Each row of a before or after table is a point. The points were changed in one or more steps. Then noise was added and the rows were shuffled. The steps act on how far a point lies along the listed directions, d1 being the first. Name the steps. A step turns or swaps two directions, mirrors them in a line or flattens them onto one, adds a multiple of one to another, or multiplies one. Angles are multiples of 10 degrees, from the lower direction toward the higher: turns from -170 to 170, lines from 10 to 170 but not 90. Use the fewest steps. Two steps may share a direction if one is a turn and the other turns, adds or multiplies; they go together, in the order done. Otherwise the lowest direction goes first.

Directions:
(1): [-41 -42]
(2): [-42  41]
Before (12 x 2):
[[  1 -57]
 [-63 -62]
 [ 16  37]
 [-33 -72]
 [ 35 -66]
 [ 39 -41]
 [ 20  14]
 [-26  47]
 [ -5 -30]
 [-10 -77]
 [-37   1]
 [ -6  47]]
After (12 x 2):
[[ -4 -51]
 [ 63  45]
 [ 20  24]
 [-19 -45]
 [  6  76]
 [ 47  65]
 [ 34 -16]
 [ 84  24]
 [-27   0]
 [-35 -26]
 [ 29  53]
 [-17  57]]
Steps: turn d1 and d2 by -150 degrees

Directions:
(1): [ 39 -70   9 -21]
(2): [ 8  9 80 21]
(3): [-19  15  21 -77]
(4): [ 71  41  -9 -12]
Before (12 x 4):
[[  45  -20   22  -28]
 [  51   31  -12   -2]
 [  84  -15  -46   65]
 [   4   -3   47  -54]
 [  49   14 -121   45]
 [ -43    0  -19   16]
 [  26   13   -1   22]
 [  28   23   13   45]
 [  32  -10  -65    4]
 [ -35  -26   32   21]
 [  49  -21   12    8]
 [ -20    2    2  -48]]
After (12 x 4):
[[ -3 -50  22  12]
 [ 47  22 -18   5]
 [-43  -8  28  22]
 [-21 -22 -13  52]
 [ 66   5  22  25]
 [-81 -84  -4  10]
 [  8  19  41 -43]
 [-30 -36 -53  -4]
 [-27 -14   9  17]
 [-98 -46 -86   3]
 [ 30 -43  11  26]
 [-14  31 -11 -30]]
Steps: turn d3 and d4 by 120 degrees

Directions:
(1): [  2 -12  43  18  49 -76]
(2): [ 32 -80 -34  17 -34 -23]
(3): [-66 -50  -3  18  42  37]
(4): [ 20   5  47  80 -22  31]
Before (13 x 6):
[[-14  61  23  -8  12  12]
 [ -6  24  20 -20  25  14]
 [-35 -25 -20 -38   4  19]
 [ 28 -59  -9  40 -27  31]
 [ 45  28  20  29 -17   6]
 [-22  15 -10   1  15   6]
 [ -7 -28   1   8  20  16]
 [-51 -34 -15  76  -3  53]
 [-45  64  10 -23  35  60]
 [ 23 -71   7  45 -39  -6]
 [ -2 -28  12  18 -56  98]
 [ -8  95  63  14   3  46]
 [-36 104  32 -46  36  55]]
After (13 x 6):
[[ -22    4  -21   -7   12    0]
 [  -1   -6   -8  -42   22   -5]
 [  11  -38  -64  -87  -15  -41]
 [   4  -65  -22   -8  -61   75]
 [  -3    1  -34  -54    4  -27]
 [  19  -42   35   65  -35   13]
 [ -41   11   16   -9   11   43]
 [ -47  -68  -48   51   -8   32]
 [  -8  -23    4   12   19   21]
 [ -35   -9  -62  -77   24   12]
 [ -22    4  -64 -118   23   -8]
 [  27  -42   10   54  -24   42]
 [  52  -16  -18   -3  -23  -23]]
Steps: swap d2 and d4

Directions:
(1): [ 66   2 -52  19  63  25  43   1]
(2): [ 28 -32 -71  -7 -69  23 -37 -20]
(3): [ 43  23  17  81 -13 -54 -31 -26]
Before (13 x 8):
[[-38  26  89  59 -18 -43 -35 -35]
 [-32 -46 -12 -47 -15  70  13   1]
 [ 55  -4 -77  13  -9  -6  -9 -36]
 [ -3  28  16  57 -20 -67 -73 -35]
 [-23  26  86  22  -2 -67  -6  29]
 [-38   0  59   2 -30 -31  -8 -28]
 [ 15   8  15 -31 -21  -1   1   9]
 [ 43  44  25  55  55 -27  37   3]
 [115  67  -6  98  50 -81 -22 -10]
 [ -6 -24 -19 -58 -11  45  -8  18]
 [ 55  31 -13  66  46 -33  30 -20]
 [-36 -21  -7 -81 -10  54  27   6]
 [ 10 -39   9 -30  62  10  64  17]]
After (13 x 8):
[[ 37  13   2 -17  -5   4  11   5]
 [ 31 -12 -47 -42  31  54  55   1]
 [ 22 -42 -47 -17  18  76  32  -6]
 [ 28  37  71  54  50 -66  26  29]
 [-71  13  61  -8 -38 -48 -15  -1]
 [ 40  16  21  52  34 -26  25 -34]
 [-36 -39  42 -54  41   6  56  25]
 [ 31 -23 -46 -37   7  53   4  12]
 [ 24  40  65  93  40 -39  -7 -39]
 [-26 -25 -45 -39 -82  -6 -49 -34]
 [ 12  30   5  67 -10 -68 -65 -35]
 [-66  48  99  -6 -74 -96 -87  10]
 [-63  41  97  -2  -7 -37   3  20]]
Steps: mirror d1 and d3 in the line at 110 degrees; multiply d2 by 1.3

Directions:
(1): [  0 -59   0  45  64  -4  -5  53 -56]
(2): [ 21  10 -86  47  31  22  33  -5  55]
(3): [-40  40 -31 -43  64 -25  23 -47 -47]
(4): [ 28  11  47 -51  47  45  57  39  30]
(5): [-31 -25 -44 -32 -39  88   6   9 -42]
(6): [-10  30 -12  15 -50 -43  80  52 -31]
Before (10 x 9):
[[   6  -48   42  -27  -80   42  -78   13   50]
 [ -51  -27  -40  -48  -47   32  -16  -37  -29]
 [   1  -24   39   18  -63   47    0   61  -36]
 [   5  -46   -3  -17   30   -9   28   22  -61]
 [  11    7 -101   56  -10  -10   15    5  -13]
 [  -3    6   85  -85 -106   49  -23    2    2]
 [ -31   21  -46   28  -27  -24   -8   -7  -47]
 [   9  -33   63  -19  -88   33   37   44   19]
 [ -46   13  -46   36   -8  -64  -16  -30  -85]
 [ -10   24  -45    0   58  -67   28    0  -47]]
After (10 x 9):
[[ -9   2 -22  42 -57 -17 -13  19 -30]
 [  2 -28 -22  85 -67 -29 -49  18 -23]
 [ 31 -30  36  35 -44 -48 -16  65 -12]
 [-15  10 -81  27  37  60  39   6  -5]
 [ 18  30 -80 -24   3  92   7 -59  93]
 [-33  17 -88 -52  56  31 -22 -69  39]
 [ -6  15 -70 -12  34  48  83 -27  41]
 [ 32 -62  -6  15  11  10  17  32 -21]
 [-20   7 -13   7 -53 -48   6  20 -90]
 [-30 -42 -34 -25 -64  45 -31 -23   0]]
Steps: turn d2 and d6 by 30 degrees; turn d2 and d3 by 150 degrees

Directions:
(1): [ 58  33 -75  14 -33  67  22  11  11 -38 -34]
(2): [  9   6  61   1  -6  69 -26 -96 -11   0 -23]
(3): [-51   7 -20  35 -52 -55  42 -45 -23  -3 -71]
(4): [  3  18 -15  -7 105   3  77 -29 -26  -2  -8]
(5): [ 28 -17  -7  21 -29  24  34   9 -47 111  17]
(6): [ 16 -87 -34  33  25  -1 -47  -4 -70 -33 -13]
Before (10 x 11):
[[-11  52  16 -26  27  10  48  -7  33  10   6]
 [ -6   9 -10 -14 -42 -29   2  32  25  -4 -13]
 [ 12 -49  -7   9  10 -24 -15  22 -29  30  41]
 [ 11 -45 -40  23   6 -14  15  29 -52  55   1]
 [ -5  11   5  -2 -24 -35 -23  31  37 -19   3]
 [-14  35  27 -32  13 -19  45   6   6  60  15]
 [-25  57  32 -31  10  10  45 -23  21  13  -6]
 [-29 -41 -26  -4  19 -52  13  29 -16  20   0]
 [-16 -56  -9   3   4 -16  -1  23 -40  10  -9]
 [-28 -45  -3   5  -8 -23   6  -5 -45  50   8]]
After (10 x 11):
[[  10   66  -26  -34   -9    5   46   34   40   -7   -8]
 [  -3   44    2  -20  -25   21   -5   -3   52  -41   -9]
 [  -3    2  -48   -2   -2    2   62   14  -28   50   -4]
 [   7   -8  -70   15  -23  -46   52  102  -16   79   15]
 [ -31   -8  -26  -26   19  -91   29   69   17   -5    4]
 [ -16   -5  -22   -3   46  -82   17   63   17  -25   11]
 [ -10   57   34  -28  -25   46   -5  -49   35  -51  -30]
 [  -2  -36  -52    2    4  -18   45   59  -34   31   -4]
 [  -3  -22 -119   -2   11  -75   64  125   -2   19    7]
 [  29  -14  -56    7   21  -27   50   67  -13   43   44]]
Steps: turn d1 and d4 by -120 degrees; multiply d2 by 3; turn d5 and d6 by -40 degrees

Directions:
(1): [-16  36 -39  45  58   7  47 -26  43  56  58 -35]
(2): [  0 -81  11 -30 -46 -33  -1  15  29  16  55 -76]
(3): [  22   57  -20 -105   16    8    5  -23  -43  -20   38  -34]
(4): [ 63  35  58 -18 -14  33   9 -18  87   4 -44 -29]
Before (8 x 12):
[[  18  -26  -26  -12   12  -32   33  -28   64   52   61  -80]
 [ -54  -57  -18   69   18  -53    4   35   13   30   68  -35]
 [ -46   -8  -45   64   41  -14    3    3    3   16   21   32]
 [  21    3   42  -31  -20   43  -17    5  -25  -36  -93   80]
 [  43  -15   32   -8  -30   19   -1   -5   55  -10  -14  -51]
 [  -3  -43   -7    6  -19  -37  -15   -1   21   32   34  -43]
 [  14  -28   58   52  -37   -4    2    8   57    0  -61   12]
 [ -17   45  -44  -48   19  -11   14  -35 -100   11   74  -12]]
After (8 x 12):
[[ -43   82  -37  -14   45   -4    1   -9 -126  -42  -30   79]
 [   9   -7   -1  -20  -14  -30  -19  -10   16   20   30  -34]
 [ -33  -54  -33   28   -8  -16  -10   19  -43  -21   32   -7]
 [  53  -73   79   34  -74  -12   13   -6  112   69   32 -107]
 [  29   87   -3  -41   49    3   16  -17   20   -3   27  -46]
 [ -15   -1   13  -25   -7   33  -19    9  -72  -36  -67  100]
 [  20  108  -23  -21   70   37    7  -38   20   -2  -10   20]
 [ -12  -69  -47   16    0  -52   32   -8   55   66   73  -83]]
Steps: add 1.5 times d3 to d2; turn d3 and d4 by 160 degrees
